Every row gives one point. To make a cloud, some directions were put in groups of two or more. Within a group, all points are equally far from the middle, so they leave a hole (a ring in 2 directions, a hollow ball in 3). The other directions are filled evenly. Then the cloud was stretched, turned, moved and blurred a little. How many holes are there, and how many directions does each take, smallest first?
In the rows, zero is written as 128.

Cloud, 20 rows:
[[160 166  83]
 [191 128 137]
 [140 109  96]
 [181 159 155]
 [114 171  72]
 [ 89 188  93]
 [128 113 189]
 [127  86 184]
 [166 191 100]
 [ 94  83 160]
 [190 124 139]
 [105 192 133]
 [108 122  86]
 [ 88 115  98]
 [ 91 126  89]
 [ 77 174 123]
 [ 94 147 167]
 [136 117 189]
 [ 85 179  89]
 [ 84 134  89]]
Holes: 1 (3)

Cloud, 28 rows:
[[145 127 152 191]
 [158  75 132 176]
 [ 76 140 139 116]
 [176 149 185 133]
 [ 86 119 165 116]
 [124 116  67 154]
 [112 174  96 165]
 [103 130  79 145]
 [191  69 135 139]
 [135 168 102 184]
 [148 133 132  66]
 [103 106 120  95]
 [151 150 153  69]
 [107 197 115 130]
 [130 134  91 189]
 [146 154 197 143]
 [116 113  81 109]
 [151 179 106 176]
 [218 108 122 143]
 [205  79 102 154]
 [202 100  71 149]
 [ 74 149 145 117]
 [178  64 137 146]
 [115 199 111 131]
 [149 144 137  66]
 [146 160 143  69]
 [188 157 143 169]
 [169  94  60 159]]
Holes: 2 (2, 2)

Cloud (53 x 6):
[[196 154  95 115 121 175]
 [123 193 123 108  79 132]
 [ 89 119  95 220 119  82]
 [166 104 155 133 113 107]
 [131 174  63 113  77  69]
 [118 139 113 136 145  47]
 [163 140  93 143  68  80]
 [157 123 122 101 153 183]
 [138  97  88 162  78  74]
 [ 82 157 173 161 165 125]
 [113 150 131 212 118 103]
 [185 189  83 123 161 100]
 [156 161  92  77 186 151]
 [135  75 153 144 127 130]
 [119 133  82 201 138  69]
 [142 142 144 117  98 168]
 [188 140 120 156 175  84]
 [ 79 104 120 151 102  64]
 [195 164 166 136 163 134]
 [185 150 100 117 141  66]
 [189 188 154 100 191 165]
 [128 167 176 154 181 166]
 [181 133 137 134 127  74]
 [158 125  69 167 136  71]
 [155 208  74  76  79 123]
 [ 97 121 176 195 145 111]
 [190 189  99 148 144 157]
 [127  81  76 185 151 103]
 [110 123 131 156 186 174]
 [125 115 170 151 135 164]
 [135 190 107 163 126 165]
 [123 103  74 158  85  63]
 [ 69 166 114 174 146 110]
 [ 91 162 103 182 164 141]
 [137 162 163 188 167 104]
 [113 132 152 120 154 180]
 [112 155 108 114  56 116]
 [ 80 120 140 208 115 124]
 [170 123  98 164 152  68]
 [115 150 116 205 184 122]
 [160 112 116 152 119 173]
 [120 129  91 173 161 168]
 [177 145 123 117  76 107]
 [ 89 131 129 126 202  96]
 [111 162 129 118 196  79]
 [179 183 154 110 183  95]
 [149 102 103 142  69  99]
 [127  86  94 187  83 118]
 [106  81 160 164 122 105]
 [167 149  90  79  74  83]
 [160 188 110  92 186  90]
 [166 202 117 146 120 100]
 [151 178  79 100 178 148]]
Holes: 1 (6)

Cloud (82 x 8):
[[158 151 157  66  72 105 162 116]
 [144 132 138 185 162 149 127 154]
 [ 54 137 179 109 105 113 118 132]
 [104  94 166 119  91 110 188  77]
 [ 78  99 122 149  66 140 151 129]
 [ 86 132 177 115  74  96 184 123]
 [ 59 149 125  98  82 173 182 136]
 [152 157 177 106 147 205 172 184]
 [ 97 150 106 167 116 149 114 167]
 [210  65 121 102  41 134 129  91]
 [214  92 129 124  83  90 147  75]
 [160  93 139  52  60 118 158  85]
 [ 92 103 161 113 119  97  97 102]
 [174 127  97 116  73 168 119 163]
 [176 114 121 136  50  84 125 131]
 [181 110 186  89 144 162 164 125]
 [101  73 168 122  73 100 114  86]
 [ 90 126 125 116 184 139 154 118]
 [ 84 172 174  81  95 142 146 113]
 [187 110 143 121 165 114 137 145]
 [106 157 216 152 133 164 174 189]
 [ 87 129 138  91  78 105 136  75]
 [110 107 127  77  93 120 175 181]
 [ 97 105 165 118  67 155  81 117]
 [139 107 116  94  83 127 130 193]
 [151 153 144 121 154 218 150 158]
 [151  89 122  92 140 121 194 131]
 [180  95 152  70  87 109  76 132]
 [166 109 118 167  93 114 130  60]
 [130 146 139 127  80 156 182 201]
 [155 152 158  87  60  89 155 135]
 [157  72 168 103  87 127  94 166]
 [175 174 170  94 118 132 112 167]
 [ 47 115 139 135 125 187 159 166]
 [223  96 103  94  55 103 114  88]
 [160 157 193 109  59 160 126 171]
 [ 81 114 156 114 114 133 167 209]
 [ 60 201 129 128 154 163 165 181]
 [217  82 134  80  71 112 136  65]
 [105 163 174 130 146 113 150 205]
 [130 182 171 172 104 130 188 117]
 [199 129 136 118 157 123 130 159]
 [104 157 192 112 146 116 165 190]
 [ 94 185 172 137 114 124 171  98]
 [155  93 136 113 116 151 218 123]
 [174 183 182 115 115 181 126 164]
 [117 181 161 151 157 135 109 136]
 [229  83 150 112  78 119 141  70]
 [101 128 173 112  63 175  93 136]
 [125 115 163  70  57 175 169  97]
 [114 160 104 137 130 108 167  92]
 [156 118 113 122 121 176  77 148]
 [ 81 172 214 143 130 135 170 169]
 [123 178  97 164 135 126 143 130]
 [125  88 165  84 106 167 122  74]
 [130  80 139 147 173 140 146 116]
 [ 29 133 136 119 129 171 179 165]
 [ 83  90 161  90 106 177 105 132]
 [103 104 145  88 138 104 164 178]
 [191  94  92 107  96 182 140 110]
 [ 91 152 104  92  67 157 139 165]
 [110 171 149 156 124 132 220 127]
 [174 144 122  97 140 141  82 143]
 [182 118 104 104 123 154  81 150]
 [180 128 169 118  29 155 129 144]
 [ 71 147 175 145  55 118 144 135]
 [158 166 149 146  69 185 129 100]
 [124 177 133 184 134 146 186 168]
 [192  63 146  83  52 141 154  78]
 [178 121 108 154 111 111 130 166]
 [123 149 187 145  63 146 198 150]
 [135 142 206 175  93 153 137 159]
 [ 69 115 158 110 157 126 195 172]
 [146 104 114  84  26 148 126 129]
 [112 178  89 139 134 125 130 138]
 [109  78 108 144 106 154 162  86]
 [176  85 158  67 109 153 113  79]
 [162 144 179 110  82 175 101 182]
 [169 135  92 132 114 159 146  71]
 [214 149 187 136 113 145 134 136]
 [211  98 121  80  60  89 120  81]
 [145  71 145  75  99 170  89 135]]
Holes: 3 (2, 2, 4)

Cloud (90 x 9):
[[119 114 162 115 222 144 186 186 192]
 [153 113  75 187 172 137  86 189 119]
 [115 124 122 114  90 116 118  73 107]
 [153  67 111 164  99 193 139 175 134]
 [160  83  85 159 103 101  98 152  74]
 [151  77 135 122 159  99 194 133 124]
 [170 114 104 112 157  98 188 202 151]
 [188  73  83 195  99 135 106 122  70]
 [ 99  67 102 146 144 186 112 100 109]
 [148  96  46 196 146 126  52 138 109]
 [101  90 113  79 170 178  71 165 195]
 [107 134 175 109 163 156 111 182 142]
 [126 143 150 116 102 122  84  78 109]
 [154 151  84 182 141 117  27 161 130]
 [188 133 132 117 198 110 110 174 116]
 [135  87  61 149 119 145  19 103 119]
 [127 160 127 112 155  59 168 104  83]
 [116 114  91  82 162 128 115 182 182]
 [137  54 139 153 178 154  69 167 176]
 [159 126  73 122 132  82 104 151 143]
 [108 129 133  50 167 159 126  98 159]
 [126 151 117 191 160 126  93 172 115]
 [126 130 172 119 119 191 111 104 159]
 [111 163 168 153 163  99 180 122 140]
 [ 72 125 114  87 184 126 152 104 123]
 [135 124 120 145 210 170 102 148 138]
 [102  86 111 116 164 181  81 177 220]
 [177 191 130 144 148  88 175 145  92]
 [107 143 153 120 145  97  76 109  93]
 [161 134 127 155 108 150 166  92 125]
 [112 194 113 126 173  95  78 124  76]
 [126 118 127 111 210 148 133 188 229]
 [130  61 153 146 140 130 168 216 150]
 [ 97 123 166 115 137  87 130 142 150]
 [148 156  91 112 206 144 116 143 133]
 [ 85 107 131 102 221 125 133 116 170]
 [132 102 106 122  87 163  79 101  82]
 [155 109 180  97 213 102 161 188 161]
 [149 126 109 103 105 127 148 166 130]
 [135  97 129 102 211 165 119 115 172]
 [145 168 101 182 112 116 136  68  73]
 [153  92  83 116 112 171  61 114 149]
 [110 122  79 115 152 163 127 111 159]
 [ 92 157 166 111 107 136 123 108 111]
 [150 138  69 140 207 117 100 163 120]
 [140 171 113 152 106  70 125 150 104]
 [113 166 175 108 187  76 174 109  88]
 [140 112 124 136 129 102 201 107  64]
 [149  88 116 130 133 103 133 147  65]
 [ 70 177 169  82 182 115 140 134 158]
 [122 147 143 153 124 112 213 108 102]
 [106 127 120 100 216  74 148 159 161]
 [ 68 176 147  77 185 124 121  74 108]
 [148 158  61 175 121 109  64 123  54]
 [153 121  98 176  90  79  90 127  59]
 [165 101 105 114 171 120 112 245 195]
 [125 102 115 112 218 135  90 131 124]
 [ 86  89  66 130 153 143  70 125 147]
 [174  73  74 198  88 130 103 136  70]
 [183 136 169 154 135 137 144 188 143]
 [108 106 134 143 125 131 175  56  71]
 [157 154 121 150 196 118  73 123  88]
 [198  99 130 161 142  91 102 170  98]
 [164 132  96 105 155 148 159 187 152]
 [109  45 121 164 120 153  94 146 178]
 [ 65 117  96 102 192 138 101 122 150]
 [112 107 186  71 206 186 145 152 207]
 [132  95 130 104 203 194 148 162 185]
 [120 151  97 166  96  83 138  99  56]
 [178 114  99 119 116 142 109 104 130]
 [149 100  97 136 154 182  41 174 188]
 [ 94 123 135  90 200 165  98 104 207]
 [156  92 111 172 110 128 176 181  76]
 [133 148 137 149 123 158 181  99 131]
 [121  72  98 129 138 144 110  95  76]
 [177 119  70 180 182  85 129 182 127]
 [137 107  90 106 122 118 130 100 138]
 [174 165 158 122 152 123 110 163 156]
 [170  98 110 124 172 183  75 151 141]
 [ 81 158 135 106 215 142  83  83 127]
 [104 117  93 110  97 138 115 133 118]
 [157 141 106 157 165  76  98 203 191]
 [109  74 139  80 168 168 156 197 214]
 [ 82  86 158 114 141 168 126 112 207]
 [152  66 107 170 130  84  86 181 136]
 [105 135  92 155 212 137  70 141 157]
 [124  97 201  80 210 132 188 179 173]
 [111 138 148 138 143 159 136 166  89]
 [147 136 180 105 176 147 189 221 165]
 [100  80 182  88 140 148 138 131 120]]
Holes: 2 (3, 6)

Cloud:
[[153 161 105 105 141 152 120 138  80]
 [152 148  96 116 122 116  63  84 134]
 [103  92 171 189 148 163 132  82 124]
 [215  87  97 101  98 172 118 145 145]
 [110 117  84 164  95 173 188 137 173]
 [124 112 152 182  96 137  98 197 100]
 [137 104 103 176 113  98  69 131  86]
 [190 151 154 184  81 129 106 154 100]
 [208  72 110 105 102 159 106 169 151]
 [ 99 118 128  80 168  82  87  98 124]
 [154  86 147 142 202 154  62 121 101]
 [117  43 144 139 154 116 117 105 174]
 [112  66 179 131 150 160 206 190 174]
 [ 71  67  43 169 159 174 111 160 162]
 [146  82 151 143  66 224 123 163 170]
 [156  68 106 169 114 177  83 178 153]
 [181 158  88  98  60 122  71 152 127]
 [ 91 134 136 148 131 143  81  80 103]
 [125  72  58 101 103 123  47 176 140]
 [182 168 118 124  72 181 170 160 129]
 [105 163  88 111 170 146 139  96 109]
 [162 172  95 133 109 178 169 139 170]
 [132 147 179 183 113 152 151 121  80]
 [149 182 111 152 153 121 148 116  85]
 [107  99 139 177 107 147 163  84 123]
 [197 164 156 142 115 131 175 131  97]
 [182 111 103 182 181 125 106 183 115]
 [ 95 119 107 151 105 169  68 219 144]
 [117 103 150 157  88 221 157 204 169]
 [173 115 169 211  94 179 157 164 137]
 [160  95 154 148 135 190 197 198 170]
 [187 151 193 108 145 155 127  87  99]
 [117 128 197 140 131 122  63 174 102]
 [134 138 166 109  31 130 131 138 156]
 [113 120 179  64 171 158 164 124 144]
 [131  95 119 171 127 205 169 186 168]
 [146 124 114 128 200 162 103 155 154]
 [163 163 115 106  51 143  61 209 125]
 [ 53  70 153 104 154 136 101 170 153]
 [115 130 144 170 122 198 125 106 165]
 [109 174  96 167  46 138 131 147 133]
 [ 96 142  90 147 181 187 106 151 145]
 [160 138  79 147 129 169  94 209 118]
 [ 79 108 158 123 151 175 103  76  86]
 [ 89 147  96 119  54 137 172 158 172]
 [146 128 113 168 119 145 179 207 115]
 [171 172  97 101  93 135  55 194 114]
 [112  73 158 191 116 199 151 151 171]
 [161 148 113 107  94 195  93 133 108]
 [143 107 152 152 157  73 104 133 139]
 [109 144 112 152  80 158 165 103 123]
 [145  87 102 106  92 104 131  94 166]
 [196  95 117 175 150 139 119 180 164]
 [103 119 194 115 117 195  75 158 120]
 [ 87 103 107 146 137 108 166 182 208]
 [ 99 109 152 201 169 165 148 101 130]
 [ 80 109 106 128 136  69 104 214 119]
 [171  64  97 134 124  81  99 166 130]
 [ 71 136  70 121 184 157 116 163 121]
 [156  55 137  84  60 155  99 166 154]
 [185 107 169 168 180 136 142 164  93]
 [169 154 195 136 160 111 179 130 131]
 [111 120 162 167 205 132 177 120 114]
 [ 61 136 150  98 143 110 140 109 106]
 [ 44  94 138  88 161 163 128 109 128]
 [ 58  90 131  95 125 155  91 148 174]
 [135 140  53 150  60 168  98 120 137]
 [ 66 134 207 113 138 154 147 144  86]
 [139 108  79 165 121 151  88 151  73]
 [107  90 139 207 159 156 168 109 130]
 [218 160 188 133  66 116 128 162 109]
 [104  87 165 121  70 150 175 160 202]
 [132 109 232 143 123 148 104 112 141]
 [ 54  85  77 129 128 150 113 145 199]
 [109 119 132  73  66 120 150 117 147]
 [169 106  76 127  84  98 122 198 183]
 [115  46 119 161 140  91 125 119 149]
 [133 148 102 128 130 206 105 123 151]
 [ 71 111 136 101 119 165  80 115  96]
 [164 105 134 126 110 187 212 131 169]
 [154 114 190 149 177 190 109 117 138]
 [166  97 179 140 184 108 171 154  93]
 [123 182 163 182 158 159 138 127 116]
 [139 132 154 125 167 142 182  69 101]
 [103 143 104 133 147 167 188 159 197]
 [135  77  89 118 128 168  52 158 170]
 [ 73  90  81  69  98 139  97 158 165]
 [125  92 176 160 184 175 198 156 164]
 [155 126 141 163 180 105  63 124 107]
 [107  70 134 187 164 193 111 114 159]
 [122 110  92 146 195 128  31 120 129]
 [112 102 108 121  68  97 108 164 105]
 [ 54  96 148 146 171 129  94 120  94]
 [153 110  83 116 108  88 162 197 140]
 [144 121  64  87  84  87 141 138 147]
 [181 132 154 159  73 154 109 114  83]
 [151 113 140 186 129  95  86 136 128]
 [ 35  87 107 140 185 128  85 123 136]
 [155  61 127 106 114 140 111 179 192]
 [145 137 121  84 103 111 122 114 174]
 [164  98  65 181 138 189 115 103 174]
 [142 106 132 121 124 177  75 124 178]
 [140 105 116 156 157 114 195 167 182]
 [139 140 134 205 130 108  76 168 106]
 [ 79 119  98 185 176 110 124 127  79]
 [149 146 150 144  74 171 181 203 104]]
Holes: 2 (3, 4)

Cloud:
[[ 51 158 112 113  64  49 160 143 116]
 [107 135 183 119  61 101 161 138 149]
 [124 172 198 120 101  99  62 142 143]
 [ 66 200 113 117 106  88 116 113  51]
 [147 156  67 158 108 124  90  54  89]
 [137 131 158  85  63 142 124 152 100]
 [140  97 136 142  92 159 140 118  76]
 [ 98  96 118 163  61  89 116 183 137]
 [107 177 104 162 167 162 143 154 109]
 [140 118 155  45 107 153 120  84 100]
 [ 93 174 212  77  69  91  80 110 133]
 [109 114 161 196 132 118 162 102 103]
 [157  91  91 148 149  70 186 129 117]
 [110 168  81 116  94 115  84  66 100]
 [125 159 104 156 134  78 159 118 155]
 [116 178 117 161  71  81 137 101 139]
 [131 134 197  77 177 181 136 133  92]
 [118 146 101 139  78 154  91 187 147]
 [147 179 104 163  65 160 105 155  92]
 [106 163 130  81 109  65 183 105 111]
 [132 173 111  88  81 133 112  51 138]
 [ 85  86  85 125 126 135 115 153  73]
 [119 200 169 101 156 181 117 138 175]
 [164 148 102  75 157 105  98 110 115]
 [148 154 108  73 120  81 156 117 203]
 [113  77 135  83 171  85 172  40  97]
 [148 189 131 113  60 171  72 118  90]
 [148 120  68 109 168  93 140 145 105]
 [139 173  99 128 119  63 157 110  85]
 [105 101 140 119 157  67 102 159 175]
 [110 170 185 142  52 165  81 134 119]
 [119 116 173  89 108 144 157 188 163]
 [169 186 199 122 105 114  71 140 164]
 [134 181 164 103 127  58 181 147 106]
 [129 161 120 141  69 146 139 160  36]
 [ 73 127 149  86  92  66 151  64 138]
 [109 148 142  88  87  70 113 114  83]
 [171 207 165 146  88 122 111 105 108]
 [ 96 146 210 114 172 139 116  84 121]
 [ 68 163 173  72 152 126  90 108 181]
 [170 167 191 103 177 126 123 140 171]
 [ 88 111 132  88 175  93 136  62 178]
 [184 168 124  96  67 132  86  49 155]
 [ 95 142 177  69 114 117 101  51 196]
 [126 117 196 118 183 120 155 147 141]
 [ 95 136 206  75 143  90 147  95 183]
 [127 151 159 150 144 112  89 179 168]
 [131 123 137 119 143 141  46 108 127]
 [125 194 144 102  75  71 106 137 101]
 [187 179 105 135  56 144 114 105 162]
 [154 189 127 176  85 118 115 108  97]
 [113 207  81 121  98 108 125 137  82]
 [140 137 104  92 161  98 118 158 125]
 [105 122  84 131  92 162  91 139 173]
 [125  95 156 171 138 134 119  40 115]
 [143 111 140 138 110 124 128  25 103]
 [122 113 148 132 127  79 156  52 150]
 [160 146 134  95 146 161 135 203  72]
 [ 88 112 103 133 111 121 164  57 135]
 [160 126  66 132 154 120 111 155 102]
 [150 123 120 166 144  90  99  81  82]
 [119 175 109  75 153 154 193 122 114]
 [ 80 155 155 155 133  42 143 154 174]
 [133 172 159  50 200 140 170 147  94]
 [132 114 178 159  76 127  74 145 138]
 [142 102  91 196 128  68 142  85 101]
 [115 175 155  69 120  89 208 146 134]
 [ 67 142 118 140 151  65 147 183 133]
 [ 80 173 158 158  73 168  72 129  89]
 [122 175 138 116 124 125 194 134 159]
 [156 165 145  94 122 104  70 148 137]
 [122 214 140  54 100 167 119 102  60]
 [ 83 162 175  81  99  94  76 103 105]
 [141 125 110 159 102  94 158  54 108]
 [ 51 123 149 102 181 121 148 160  53]
 [107 139 146  88 164  89 122  48 136]
 [113  68  48 190 154  94 170 126 115]
 [ 61 150 112 126 117 150 146  97 138]
 [141  97 101 127 178  83 148 149  83]
 [171 140 150  74 102 143  71 119  92]
 [207  90 190  94 124 139  84 125 178]
 [ 94 179 174  98 118 142  83  56 145]
 [ 94 180 174  93 144  88 164  65  93]
 [123  76 124 184 134 172  86  83 142]
 [119  53  86 175 165 160 147 128 106]
 [108 200 192 101 130 107 161  97 169]
 [ 45 133 142  86 151  98 178 121 152]
 [164 159 153 103  92 175  63  53 161]
 [127 146 174 143  82  68 146 120 113]
 [148 101 130 116 130 116 113 139  53]
 [ 64 200 170  78  81 141  69 101 130]
 [159 104 141  97 144  79 141 178 153]
 [127 180 190 105 153  90 116 172 133]
 [189 128  89 185 124 187 108  99 101]
 [ 86 142 188 134  99 185  98 125 123]
 [148  54 101 134 112 127 132 130  70]
 [131 139 149  99 108  98  61 155 135]
 [ 70 176 171 152  49 118  63 131  93]
 [170 161 123 101  38 166 105 121 126]
 [113 169 151  98 179 151 111 153  66]
 [108 112 118 122  88  65 154  55 134]
 [108 136  93 175  46 117 110 123 125]
 [131 156 120  69  90  82 176 139  92]
 [ 96 134 187 158  70  59 134 151 121]
 [135 208  94 116  78  94 118 131 105]
 [113 150 186 133  79  44 128 134 147]
 [116 113 116  85  99 151 133  68  48]
 [101 196 145 137 101 175  89 112 166]]
Holes: 1 (6)
